Rows are points. Each copy is the shape, with its points in the same order, stretched, turned, moved and blurred by noise. Some copies are also mirrored. Which?

Shape (7 x 3):
[[ -9  23  18]
 [-17  31  19]
 [-29  31 -40]
 [-30   9  -5]
 [-10 -48   5]
 [ -2 -27 -40]
 [-11   9  22]]
Copy 1 (7 x 3):
[[ -9  15  18]
 [-11  15  27]
 [ -2 -51  25]
 [-26 -14   7]
 [-43   7 -42]
 [ -8 -41 -31]
 [-16  16   8]]
Copy 1 is: mirrored
Copy 2:
[[ 12  16  27]
 [ 20  23  30]
 [ 10  60 -10]
 [ 23  21  -4]
 [ 17 -45 -31]
 [ -5   0 -47]
 [ 17   2  18]]
Copy 2 is: mirrored

Shape:
[[ -3 -20  -1  21]
 [ -1   5   0  11]
 [-27 -11  -4  20]
 [-13 -18 -14  18]
 [ 13  24 -10  -4]
 [-23  -4  16 -21]
 [-28  -8  -7 -13]
 [ 60   4  -2  11]
 [ 33   1  17  24]]
Copy 1 (9 x 4):
[[  6  11 -22 -18]
 [-11  23  -6  -3]
 [-17  17 -24 -12]
 [ -2   4 -24  -9]
 [ -6   8  15  15]
 [-30  -3   2 -20]
 [-30  -6  -6  -4]
 [ 48  18  27   6]
 [ 23  38   4 -11]]
Copy 1 is: mirrored
Copy 2, 9 rows:
[[ -9 -10  -2 -38]
 [ -2  12  -6 -19]
 [-20  -3 -17 -34]
 [ -8 -10 -13 -35]
 [ 18  26 -15   3]
 [-19  -7  -6  10]
 [-15 -12 -24  -1]
 [ 39  20  25 -15]
 [  5  22  25 -27]]
Copy 2 is: mirrored
Copy 3, 9 rows:
[[  4 -13  21   8]
 [  6   2   1   3]
 [ -3 -27   1  10]
 [-10 -16  16  11]
 [  0  27  -4  -5]
 [  4 -20 -11 -28]
 [-15 -19  -6 -16]
 [ 19  48  38   0]
 [ 33  18  24   6]]
Copy 3 is: mirrored
Copy 4, 9 rows:
[[  5 -17  -8   1]
 [  0   4   8   2]
 [ -5 -22  -4 -16]
 [ -7 -15  -8  -9]
 [-18  24  21   1]
 [-19 -27  26   3]
 [-25 -22  12 -11]
 [  6  44  -6  35]
 [ 26  17   4  28]]
Copy 4 is: mirrored

Shape, 11 rows:
[[  3   4 -23  -4  30  18 -28   7]
 [ 25 -22  26   7  -4  24 -10  -8]
 [ -9 -21   8 -34 -25 -27 -10  44]
 [  2 -35 -16 -29 -17 -40  10   5]
 [ 25 -41  33 -10  -3 -11  10   4]
 [ 30   7  19  28  -4 -33  17  38]
 [ 13 -14 -22 -20 -13 -21  28  10]
 [-21  19  -6  32 -20  26 -38  30]
 [-25   4  14  18  30   9   2  -7]
 [ 19  15  37  -6 -15  27 -31 -23]
 [-11  23   3   9  22  38  20   4]]
Copy 1, 11 rows:
[[ 16  12  28   7  16  11 -35   0]
 [ 33  14  23   9 -46   8  15   5]
 [ 28 -36 -12 -35  30  -8  17  38]
 [ 39 -54   8 -21  42   9  27  -4]
 [ 38 -28  31  -4 -27  -2  38  16]
 [-10 -29   3   8 -13 -60  11  15]
 [ 25 -22   9   1  43  -6  31  -6]
 [-12  20 -40   4 -13  -4 -25  15]
 [-29   0  24  10 -19  18   6   5]
 [ 14  49  17 -27 -55  -2  12  -3]
 [-29  37  20  28  -5  10  13  14]]
Copy 1 is: only turned
Copy 2, 11 rows:
[[  5 -21  -2 -22  13  -5 -27   3]
 [ 13  -9  25  -3   4 -24  25  20]
 [ 41  -1 -15  41 -24   3  -8  18]
 [ 15   3 -39  40   9  19  19   3]
 [ 29  16   0  26  16 -19  29  20]
 [  7  29 -33  13 -27 -58  -9  28]
 [  2  16 -40  19  -3  18  17  15]
 [-14 -45  21  -3 -47 -31 -32  26]
 [-24   7  19   5  18 -24 -28   3]
 [ 17 -15  46 -16 -28 -30  21  -6]
 [-24  17  20 -18  -3  -6 -24  24]]
Copy 2 is: mirrored
Copy 3:
[[ -1   7   7 -12  34  14 -32 -42]
 [  1  -7  26   7 -24  10 -29 -11]
 [-18 -57 -26  -5  22  -1 -12  16]
 [-19 -40  -8  15  15 -16  25 -10]
 [ -8 -37  32  11 -10  12   4   7]
 [ 25  -8   4  35  36  20   3  48]
 [  7 -22 -13  11  12   0  29 -14]
 [-12  14 -41   7  16   7 -55  15]
 [-19  23  18 -24  11   6  -1   7]
 [ 13  -4  20 -11 -34 -25 -46 -10]
 [ 13  23   5 -35   0  24   2  -7]]
Copy 3 is: only turned
Copy 4:
[[-33  20  -3 -35  13  32   4  26]
 [-20   6  12  16  25  17 -19 -21]
 [ 35 -27  19 -23 -31  -6 -13  -8]
 [ 43 -38 -19 -16  -2   0   4 -11]
 [ 16 -33  26  16  25   7  -4 -26]
 [ 31 -11  27  35   7  12 -22  28]
 [ 39 -16 -21  -4  -3  21   7  -5]
 [-45  36  -3   0 -40   3 -45  30]
 [-38   9  17  11   0  -2  25  24]
 [-18  41  14  17  28  -7 -22 -25]
 [-36  34  11  14 -12  27  26  18]]
Copy 4 is: only turned

Shape, 14 rows:
[[  2   1  17  22  37  18   2 -22 -11]
 [-14 -13   9 -12  14 -11  -8  23 -20]
 [ 25  12  -6  20  -2   5 -11  16   6]
 [ 20  -3  10   9   0  34  31 -27  32]
 [ 12   6   2  24   3 -12  -4 -14 -14]
 [ -5 -40   0 -38  14  13  -3  10 -19]
 [ 12   2  17   9  17  39  31 -15  41]
 [ 14   5  20  17  24  28 -11 -35   5]
 [ 14  -9  15  13  11  -4 -23  12   6]
 [-30 -22 -16 -30  17  24  -5  13   1]
 [-11  -1  12 -21  -3  -4  -9  15   1]
 [ -2 -17   2   5 -16  -2  -3  -7  25]
 [-10  -8   7 -28  -7   6 -16   9 -24]
 [  4  -9  16  29 -25  12  -5  11   2]]
Copy 1:
[[ 12 -25  -9  12  30  -4 -14  -8 -13]
 [-28 -18  -2   5   6 -25  -5   6  11]
 [ 20  14   9   3 -12 -18 -15  -8  24]
 [ 18  -6   4  -2 -17  43  -6  -3   9]
 [  4   4   5   6  -2 -15 -23 -13 -19]
 [-21 -60  -5 -11 -17 -12   4  20   7]
 [ 16  -4  -2  10   6  43   6  -7  24]
 [ 24 -12  15  -5  20  10 -12 -19 -14]
 [ 15   2  18  13  13 -26   1 -10  11]
 [ -9 -34 -16 -29  -1 -13  15  26  23]
 [-28  -7  12 -12   1 -12   3   1  19]
 [ 10  13  15 -13 -20   3  11   9   1]
 [-28 -21  13 -18  -5 -13 -15  11   8]
 [ 15  18  33  15 -12  -5 -13  14   9]]
Copy 1 is: mirrored
Copy 2, 14 rows:
[[  3 -36 -32   4  45   5 -20 -15  16]
 [-18  13 -25   4   7   4  -6  15 -18]
 [ 34   1   6  16  11  10 -11  12   2]
 [ 27 -18 -25  23  28 -22  22 -17  27]
 [ 16 -28   6   4  16  -2 -21 -10  -8]
 [-30   6 -56  -6 -14  -2   3  25   2]
 [ 31  -6 -38  20  45 -16  22 -14  29]
 [ 14 -32 -21  -8  39  -6 -13 -14  42]
 [ 10  -5  -6  -2  16  23   0  12   2]
 [-20  34 -58  -1 -15   8  -3  -4  17]
 [-12  31 -15  -4   3  -8  14  12   4]
 [  3   2   1   5 -11  -5  24 -14   1]
 [-32  20 -15  -4 -11  -1  -3  24  11]
 [  2 -12  14  33   3  11   9   6   9]]
Copy 2 is: mirrored

Shape (17 x 11):
[[  7 -24  -8   1 -21  27 -12   5   8   1  17]
 [ -3  -6  -5 -16   9  12 -14  16  -1   9 -35]
 [ 24   8   3 -13 -15   4   5   8  33   2  13]
 [ -9  11  -1   4  -8 -14 -16  -8  -1   5   7]
 [ -6   8  17  -4   5 -15 -15  13   5 -11  12]
 [  5  10  11 -22  -1  12  -8   3   5  -5  16]
 [ -2  -8   0 -25 -16 -18  -7  -6   5   9  -7]
 [ 36   1   8  -3   9 -14   8  -4   0 -16   5]
 [-12  -4  -6 -16   4   1  15  -5   0   3  -7]
 [-12  11  -8   3   6 -16  10   2   7   7 -21]
 [ -8 -22  -8   5   4  -5  -2  -7  -2  11  14]
 [  2   5  22  -1   5  17   3   2  12   8 -13]
 [ -7 -20  -8   4   7 -15 -11  -3  -6 -24 -41]
 [ -7  -3  -1   0  -4 -16  -9  35  -3   6  12]
 [  1 -25  -1   1   7 -11  13  -8  -5   9  18]
 [ -7  11  -8   0 -14   7  -9  16  -8   4 -16]
 [-10  -4  60  -8  -7   1  -3  -1   3  -8  18]]
Copy 1, 17 rows:
[[ 21  -6  13  -4 -17  18 -13  13  16 -24  29]
 [ 11 -10  -6 -14   4  12  10  14  20  -5 -19]
 [ 23 -14  22   9  -9   2  17  -7   5 -26  23]
 [ -9   8   5   5  -5 -11 -13   0  -2  -6 -20]
 [-11  -1  21  10  -2   5   3   7  -4   0 -10]
 [  6   4  22  -6   5  12   8  -7   6  -5  10]
 [  0 -12  19 -14   8 -24  -3   9  16  -4  -1]
 [ 23 -16  16   2  -6  -4  11  -3 -23  12   5]
 [ -8  -9  -3 -19  19 -11   3   5   2   0   8]
 [-13 -11 -17   2   7 -17   8   6  -2  -3 -20]
 [-12 -11   4 -14  -6  -5 -19  11  -4  -8   7]
 [  2 -13   0   7  -5  17   9 -11  19   0   2]
 [ 10 -19  -6   6  16  -3 -13  24  -1  14 -27]
 [-16  -2  11   1 -18   0  10  28  -3 -13  -8]
 [-14 -18   9 -20  -5 -12 -11   7 -10  -1  17]
 [  6   9 -10   3  -5   2   3  16  16  -6 -14]
 [-23  -8  35  12  -1  18   0 -11  26  17  19]]
Copy 1 is: mirrored
Copy 2 (17 x 11):
[[-11 -17  12   5  32  16  -7  12   7  -1  23]
 [  8 -10  -9   0  14  -5  -1  11 -11  -8 -38]
 [ 32  -1   5 -12   5  -5 -22  12  15   4  23]
 [-10   5   1  10 -17   9 -22  -5   1   1   3]
 [ -2  30   9  19  -3  -4 -19   2 -12   0   1]
 [ 11  17   6  -7   8  19 -11  17  -8   6   9]
 [ -9  -2 -15 -15   6  -6 -20   1  13   7  -4]
 [ 28  14  12   4   8  -7 -15 -27   4  26   9]
 [  2   0  -3 -14  -2   0  11  -1   2   4   0]
 [ 14   2  -3   0 -25 -20   5 -11   6  -7 -11]
 [-20 -11  10  11   5   0   3  -6   4  21  14]
 [ 19  12  25  -9   2   2   1  12   5  -5 -19]
 [-12  -7 -11  10  17 -21  -9 -39 -13 -21 -21]
 [ -4  12  -4  34   0  -8  -5  15   4   3   0]
 [-11  -3  16   8   8  -3  10 -12  14  32  16]
 [  3  -2 -12  10  -2   9  -7   6   9 -26 -14]
 [-13  54  41  -1  14  14 -14  10  13   3  -1]]
Copy 2 is: mirrored
Copy 3, 17 rows:
[[ -2  -6 -16  -3   6  28 -21 -20 -10   6   2]
 [ 19  -6  -1  -7  15  16  13   1 -15  23 -32]
 [ 14  28  -9   0  12  14 -14   1   4  -4  13]
 [  7  -5   5  -4   7 -10 -18   5   6  -3 -11]
 [  1   0   9 -10   5 -10  -4  19 -16   0   3]
 [  5  15   8  -9  -2  11 -13   5  -7  17   4]
 [ 11   8 -11 -14  23  -8 -21  11  -2  18 -20]
 [  8   4 -12  -8   5 -13  14   9  13   9  27]
 [ -6  13  -8 -15   8  -6   1   0   6  16 -21]
 [  7   6  -3  -6  13 -15   9   6   9  -4 -26]
 [-21  -9  -8  -7  17  -1 -10  -2   9   6 -10]
 [ 12  16  11  10  12   3   7 -17  -8  12   0]
 [ 20 -24 -14 -27  18 -16  23   1 -11  10 -24]
 [-12 -10 -11   2   6   1  -5  28 -19  -4 -15]
 [-27  -3 -14  -6  15 -11  -4   3  12  11   1]
 [ 19  -6  -8   2  -4   5  -3   0 -12   6 -26]
 [ -3  18  17   5   8 -19 -13  -6 -34  21  23]]
Copy 3 is: mirrored

Shape, 17 rows:
[[  0  18  -5   4 -10  12  21 -16   0 -11  -3  -8]
 [ -1 -30 -10  -4 -25 -23  16 -35 -31 -23  24  20]
 [ -9  10  35  10   2 -25 -24  -8  -3  22  15 -16]
 [-23   2  26 -29  10 -12  28 -37 -25  19 -31  23]
 [ -9 -19  39   0 -29   1 -26   8  10  13 -17 -26]
 [ 11  25  22  17   6 -21 -28 -18   2 -20  19  17]
 [-26   0   2  -4 -17  19 -23 -10   9   0  21 -18]
 [ 21 -27   4 -25  -9  17 -20 -37  15  -5  -9  17]
 [ 19   0   9   0  16  11  18 -12 -25 -28 -31 -12]
 [  8  -4   4 -43 -27   3 -15 -30 -21   0   8 -30]
 [-33  27 -11 -27   3   4 -23  15 -17   1  19 -27]
 [ -2  17  -4   8   5  12  20  18   7 -13  -5 -28]
 [ 13 -16  10  15   9 -11 -26   7 -26 -10 -22  24]
 [ -6  30  34  16 -29  11  18   9 -14   0 -24   0]
 [-15   2  -6  -4 -19 -24 -23 -23  -7   7  -2  -5]
 [ 20  21  21  17  -1  19  18   9 -28  14 -30   4]
 [ -2  12  15   6 -15 -20  23   9  11  -6   8  -3]]
Copy 1:
[[ -4  21 -10   3  -8  14  -9   7 -16 -10 -21   4]
 [ -9   0 -12  26 -30 -15  32 -17   1 -10   2  24]
 [ 11  25   6  22  10   3  12  14   1  13  32 -41]
 [ 27  10   3  18  18 -18  17 -22 -45  15 -20 -10]
 [ 24  -3  10  13  -8   2 -20  22  22   2   0 -49]
 [-10  45  -3   2  10  -7  20  -6  31 -13  19   0]
 [  1   6  -7   2 -18  29 -18  -6  16  18   3  -4]
 [ 26  -9 -25 -12 -11   5  -4 -37  23 -24  -7   3]
 [  2   6   7   1  17  -4 -34   4 -19 -43 -17  -2]
 [ 11   3   2  -7 -27  13 -17 -20 -19 -12  21 -32]
 [-20  20  17 -17  -5  16 -25  -5 -20  28  24 -20]
 [-15  14  -5 -13   9  11 -24  37 -10 -14 -15  -8]
 [ 10  16  11  11  15 -37 -22   8  17 -21  10  11]
 [ 19  47  21   3 -14  -5 -17  30  -5   1 -34  -9]
 [  1  19 -19  17  -8 -10  -2 -12  -6  10  15 -25]
 [ 34  40  13   4  -1  -7 -31  38 -18 -14 -13   6]
 [ -9  17  -1   0  -6 -11  26  36   7  -2  -4 -13]]
Copy 1 is: only turned
Copy 2:
[[  1   0  -2  11  -9   4  30   3  11  -1 -20  -8]
 [ 21 -51  17  -8 -26  -5  12 -36  32 -18 -21  29]
 [  3   3  25  19   1 -15 -21 -19 -12  -7  24 -16]
 [ 35   7  11  18 -19 -27  12 -43 -26  14 -26  36]
 [  4 -10  44  17 -12  -9 -31  -4  -5  31 -13 -41]
 [ -7   3   7   4   7   0 -23  -4   0 -34   0  13]
 [-25  -9  31  -3 -20  18  10 -12  -3   4  -2 -28]
 [ -7 -10  15 -27  10  -6  -9 -26  -2  26 -48   5]
 [ 20 -29 -13  22  13 -10  13   8 -14   1 -35  -3]
 [ 11 -26  32 -25 -16 -26  18 -23 -19  -6 -26 -35]
 [  2  -7  20 -15 -28  15  26  12 -41 -17  24 -27]
 [  2  -5   4  20  -1  11  31  34   4   7   2 -18]
 [ 29 -24 -14   4   6   7 -37   1 -18   5 -13  11]
 [ 31  15  10  41 -22   6   2   8   6   6 -24 -23]
 [  0  -7   5 -12 -31 -17 -10 -18  -7  -1  -2  -5]
 [ 49   9 -20  29  11   4   1   3  -7  14 -17 -23]
 [ 16   2  28  21 -13  -5  12  15  27   1   1   7]]
Copy 2 is: only turned
Copy 3 (17 x 12):
[[  3  24   7  15  -4 -10  23  -4  20  -4  -9 -15]
 [ 13  18 -22   0 -38 -15  35 -52  16 -16   7  34]
 [  4  -8  34  46  -2 -12 -29  -7   1  19   2  18]
 [-28  14   6  11  20 -19  30 -23  28  14 -36  31]
 [  1   2  57  27 -10  17 -15   7  -7  -6 -17  23]
 [ 20   2  16  30   5 -33  -5  -7  22  -7  30  13]
 [ -1  31  16  17 -22   8 -35  -6  11 -12  -2   2]
 [ 12   1  20 -23   2   0  11 -37  22 -39  -4  21]
 [-16  14  19   5  14 -16  53  -3   0  -6   8 -16]
 [  4  36  23 -10 -23 -23  -9 -34 -19  -9 -16  12]
 [-16  35  -6   8 -18 -11 -40  13 -20  11  -2  -2]
 [ -4  13  12  11  -8   3  15  22  -1   7  -1 -31]
 [  4 -17   4  14  11  -8  29  -3  -8 -23  21  29]
 [ 11  31  29  48  15  -4  30  26   7   2 -22   3]
 [ -4   1   7  18 -25 -23 -17 -16   5 -20 -13  18]
 [ 13  10  13  35  31  -1  42  13 -13   2 -17  -8]
 [ 17   6  13  20 -17  -7  23   8  17  16  -9   6]]
Copy 3 is: only turned
Copy 4 (17 x 12):
[[ -6  12  -6  10   2  24 -10   3  11 -11 -10  -6]
 [-35 -27 -20 -19 -22  28  17 -35  10 -10   1   4]
 [ 22  -6  20 -11  -2 -29 -22 -26   6   4  12   1]
 [  8  -7  27 -24  38  44  28 -32   0  -8 -14  27]
 [ 22 -10  35 -16 -17 -24  -5  15 -12   0   4   0]
 [ 12  20 -22  -3  -8 -28  -8 -28  21  -7  19  19]
 [ -7 -16  23  -3 -13   7 -21   8  28   8  -4   1]
 [ -9   5  13 -11  -4   2  52   8  33  21   2  14]
 [-29  26  -6   2  27  -1  17   9 -13 -21   4  -3]
 [-38   7  26 -42 -14  13   0   0  18  29  -4 -15]
 [-28  -8  21 -20  18  10 -60  15  12  29 -11  10]
 [  1   3  -3  10  23   4 -23  18  -3  -8  -4 -16]
 [ -8  -1  -9   9  11 -32  16  -4 -24  -5   7  36]
 [ 24  23   4  14   4  16 -10  10 -29 -22  11  17]
 [ -4  -6   8 -16 -19  -4 -11 -17  13   7 -31  19]
 [  6  32   0  28  23   8   7   1 -43  -4  11  13]
 [ 24 -10 -19  -8   1  13 -12  -7  -5   0   1  -6]]
Copy 4 is: mirrored

Shape:
[[  3  -9 -23 -10  18  13  36  29 -17  17  13  19]
 [ 22  22  16 -11  14  -1 -11  -4  18   0 -12 -17]
 [ -2   4  -4  -5  21 -36 -12 -13  22 -19   8 -18]
 [ 12 -25 -10  -9  17  13  33 -17  -3  33   1 -24]
 [ 13   1   5 -23  19  -9  -5  29  23  36   1 -18]
 [  0  -9   6   2 -15   7  16  21  -6  21  -7 -13]
 [  7   8  17 -14 -28   2 -12 -23  11  -8  20 -11]
 [ -9 -20 -18  13  13   9  18  -7 -24 -12   2  11]
 [ 13  25 -15  -4  19  14  13 -23 -23  17 -17   9]
 [-17  18 -24   5   1 -10 -10  23   5   8 -10   6]
 [ 13  23  24 -22  -7  -9  21  27  26 -16  -1  19]
 [-27  20   4  -6  -5  15  21 -17   5   2   2 -30]
 [ 15 -15  -5  -1   9  16   9  29 -17  -4  18  -7]
 [ 24  24 -14  10  -5 -36  15  23  15  13 -10 -22]
 [-21 -14  13 -20   9 -26  10  -4  -6  13  26 -33]
 [ 22   4  26  33  -2 -29  12 -19   6  27  39   3]
 [ -7  14  18  29 -16 -38  16 -20 -19  35  22  20]]
Copy 1, 17 rows:
[[  6 -12   1  -9 -23 -30 -17 -28 -46  -4 -10  22]
 [ 15  49   8  -5  14  20 -12  10  13   4   8 -11]
 [ 16   7  -3 -20   0  10 -10  18  48  11  14 -19]
 [ -5   5 -21 -36 -13   3  17 -27 -19  -1 -21 -10]
 [ -8  30  34 -20 -28   3   0   5  -5  30  13  -5]
 [-15  14   6   4 -13 -15  20 -20 -35   3   9 -16]
 [-12  22  13  -2  21  31  20   2  16 -26   0   3]
 [ 11 -19 -26  -3   9 -27 -13 -26 -18 -10 -20  -8]
 [  1  29 -24  -8  11  -2 -53 -20 -15 -27 -10  -1]
 [-19   4   4   2  -4 -21 -38  10 -13  12  28  -9]
 [ 20  40  18  22   3   2  -2 -21   1   0  26  30]
 [-11  28 -11 -43  23 -16  16 -17  -6 -20  23  -5]
 [ 22   3  11  -3 -13 -19  11  -1 -37  -3 -10   1]
 [  5  27  -3   6 -32  15 -11  15 -10  -1  37 -20]
 [ -7  -5  11 -48 -23 -21  32 -16  24  -9   1 -20]
 [ 22 -13  22 -10   3  53   5 -36  16 -24 -10 -30]
 [-14 -23  10   2  -4  20 -18 -53  14 -40  -2 -26]]
Copy 1 is: only turned
Copy 2 (17 x 12):
[[  6  -4  27  26 -10  -1  11  20 -26 -19  -5  47]
 [ -5  22  -1 -11 -10  13 -36  -1   8  16   3   2]
 [  6  22 -18 -18 -13 -31 -29 -14  14   5   3  -2]
 [ 29   2   3  -2   0   8  22   0 -39   2 -17   9]
 [  9  12  -6 -26  11  -1 -31  18 -18  25  10  34]
 [  7  -4  20 -12   8   9  12  12 -14  25  13   7]
 [ 10  26  -6   0  14   9   0  -8  29  10  16   3]
 [  0  -3  17  19 -20  -9  19   7 -12 -21 -12  -2]
 [-15  15  21  35 -16  28  -3 -15 -30  -2  -9   1]
 [-26  12  10   0  -6 -22  -2  -9 -10  29  20  25]
 [ -1  10  31   7  -2   0 -33  10  33  14  -7  40]
 [ 14  46  19   7  -5  -3  20  -8  -8  24   3   8]
 [ 14  -6  14  -1 -12   5   5  19  -7 -21  17  23]
 [ 14  -9   9  -4 -27  -4 -29 -19  -5  45  20  17]
 [ 31  28  13 -17  23 -29  -6   1 -14   0   4   2]
 [ 24  -9  -1  45   0  -3 -23   9  -4  25  -6 -29]
 [  3  -5  22  60  15  -9  -7  -1 -17  33   0 -32]]
Copy 2 is: only turned
Copy 3:
[[ 28  38 -17  32 -13 -10  -3  -5   5  -4 -12 -27]
 [  4   8   8 -19  13 -13  -8   8   6  -6  16  25]
 [  0 -14  10 -11   0 -24  12  -7 -16 -24  22   9]
 [ 17  36  26  17   4 -44  11 -14  19  16   2 -13]
 [ 21  26 -18  -6   1 -32  14  25   9   1  20  17]
 [-18  22 -10  24   4 -14  -1  18  24   2   0  -6]
 [-27 -25  -1   6   7  -5 -15 -14   5  19  14  27]
 [  0   9  12  25   9  -8   1 -18  -8 -14 -22 -30]
 [ 23  18  27  -3  -4 -14 -28  -1   1   0 -14 -21]
 [ -2  -9 -23   9  -7 -18 -12  28  -1 -29 -12  -9]
 [ -7  12 -23  11 -30  19   1   1  23 -15   8  21]
 [-32  20   5  16  -8 -33 -22 -10   7  -3  -7   9]
 [  3  22 -16  17  24  -3  -5  -6  -3   1   9  -7]
 [  8  -1  -2  11 -12 -16  -9  34  25 -26  36  -6]
 [-17  23   3   9 -11 -37  11  -6 -14  11  24  -2]
 [  5  -9  27  40  -3  -2   2  14 -13  15  26  18]
 [ -9  -8  24  42 -30   1  -8  30 -15  14   4 -14]]
Copy 3 is: only turned
Copy 4 (17 x 12):
[[ 11 -30 -10  39 -17  23  25  28  37   8   9  -2]
 [ -4  -4   1 -14  22   7  -8  17 -15  30  -8  -6]
 [  8 -26 -11 -19  20  -6 -11  -4 -34 -18   1 -14]
 [-17 -13 -26   3 -37  37  33  -1   4  25  14  -6]
 [-17 -25 -17  19  -4   4  13  13  -9  39 -32   7]
 [-27   1  10  17 -11   5  29  14   2  13  -3  17]
 [ -7  18   4   2  -4 -30 -14   3 -15   8  18 -10]
 [ 11 -13   3   1  -7  26   4   6  26 -21  23  -1]
 [ 11   4 -16  -5  -2  40   0  36  28  11  10 -22]
 [ -8 -13  -1   8  23 -11   6  24  20 -16 -19  -6]
 [ 17 -17  10   7  28 -24  12  35 -12  24  16  24]
 [-36   2 -16   6  17   0  17   7  -4   4  44  -7]
 [ -3 -21  19  29 -11  14   2  14  16   9  -1 -10]
 [  0 -11  10  -1  17  -5  42  22 -28  -2 -28 -21]
 [-27 -16 -25  28 -20   3   3  -5 -37  -9  21   6]
 [ 21  35  -4  32  -2   4  24 -24 -32   6 -19   4]
 [ 16  44 -11  38  -9   3  23   0 -21 -20  -7  15]]
Copy 4 is: only turned

Shape, 16 rows:
[[ 18 -11  18 -16  23  15   9  17   4  12   9  25]
 [ -5   3  28 -13  -6  26  -3  -9  -1 -38   9 -24]
 [ 13 -25  26  -1  27  -8 -27 -11   2 -16   3  -6]
 [  5  38  -4 -14  29  -1  28 -32  -3   2 -11 -16]
 [  2  13  -6   7  18   0  13 -10 -17  -7 -46   3]
 [-30  15  -3 -14  26   4 -18 -23   2  24   8  -4]
 [-11  16  27  15  25 -16  -1 -17  -4  16   6  -1]
 [ 22 -12 -53 -25  28   0  15  -6  11 -32 -20  -3]
 [-16  23 -29  28   6  16  11  17  10  -6  28  41]
 [ 33   4  -4   9 -23   1   7  -4  -7  -1  -2  16]
 [  1   5  22 -15   7 -16  25  24  -5  12  19  -7]
 [ 11  23  -7  52  25 -13 -43  16   4  20  -6 -24]
 [ -6  14  34   5  -5  24 -13 -23   7  -7   7  11]
 [ 20  52 -26   7  12 -22  15  20   2   0 -21  36]
 [ -1  -7  26   5 -31  17 -13  32 -16 -25  27  44]
 [-26  17  16  15   8   4  -1 -13  60  16  11   5]]
Copy 1:
[[ 13  11   9 -22   2   4  -4 -24  34 -19 -18   5]
 [ 16 -32  -3   4 -19 -13 -17  -9  17 -11  15 -19]
 [  0 -13  25   1 -42   8 -21   2  20 -22  -2   8]
 [ -4   0 -15   5 -29  21 -22  10  -3   5 -22 -36]
 [ -7 -10   6 -26 -20  21 -22  19 -11 -25 -14 -30]
 [ -6 -21   6   5  -7  23  -2  10  11  16 -19   2]
 [  6 -16  26   6 -30  11  -7  28  11   8 -42  -5]
 [-17  23  -7   3 -12  25 -35 -18 -14 -30  28 -19]
 [ 31  15  20 -18  29  13   5   0  -6  -1  21  -2]
 [ 24   5  -1 -15 -17 -10   8  -9 -13 -20  10   1]
 [  3   5  21   4   2 -28 -10 -19  17   6 -40 -10]
 [ -6  14  35 -36 -42  12 -31  21  -7  21  -6  20]
 [ 26 -33   9 -14 -26  11  11  16  17 -14   4 -10]
 [  3  37  22 -35  -7  19  -8  -6 -21  -2 -13 -35]
 [ 47 -21  33 -23  16 -30  21 -26   9 -30  14   7]
 [ -1   5  15  -2 -12  11  23  37  27   7  12  -3]]
Copy 1 is: only turned
Copy 2:
[[-12 -28  12   1  31  -6  34 -18  -5  11  20  -3]
 [ -2   8  24  12 -39  -7  17  24  -3   1   2 -18]
 [-14 -10  -4  34 -14  -6   8 -16 -11 -34   1   6]
 [ 34 -16  55  -8  23  -4 -14  15   9 -26  24  11]
 [ 12  -7  26  19   5  -1 -32   9  10   3  46  42]
 [ -2   4   9   7  43 -40  -3  15   9 -19  12  -5]
 [-10  -7  20  -1  26 -27 -24   2 -33 -28   4  22]
 [ 53   4   3  22  -5  28  17  -9  60 -10  32  16]
 [  5  19 -22 -56  25  -8   2  21  11   3  40  16]
 [ -7 -10   8 -16   3  26 -28 -10  -1  19  21  -3]
 [ 22 -18  19  -4  12 -24  13 -14 -21  11 -22   7]
 [-25 -22 -24   7   3   3 -54  43   3 -39 -20  59]
 [-44   5  21 -13   3 -11  -3  12 -17  -1  21 -14]
 [ 10 -29  15 -42  15   3 -38  -9  31   2  36  50]
 [-30  -4 -25 -28 -30 -18  16  -8 -22  40  23 -16]
 [-50  42  17 -27  37  -9  -3   4  10  -6 -23  19]]
Copy 2 is: mirrored
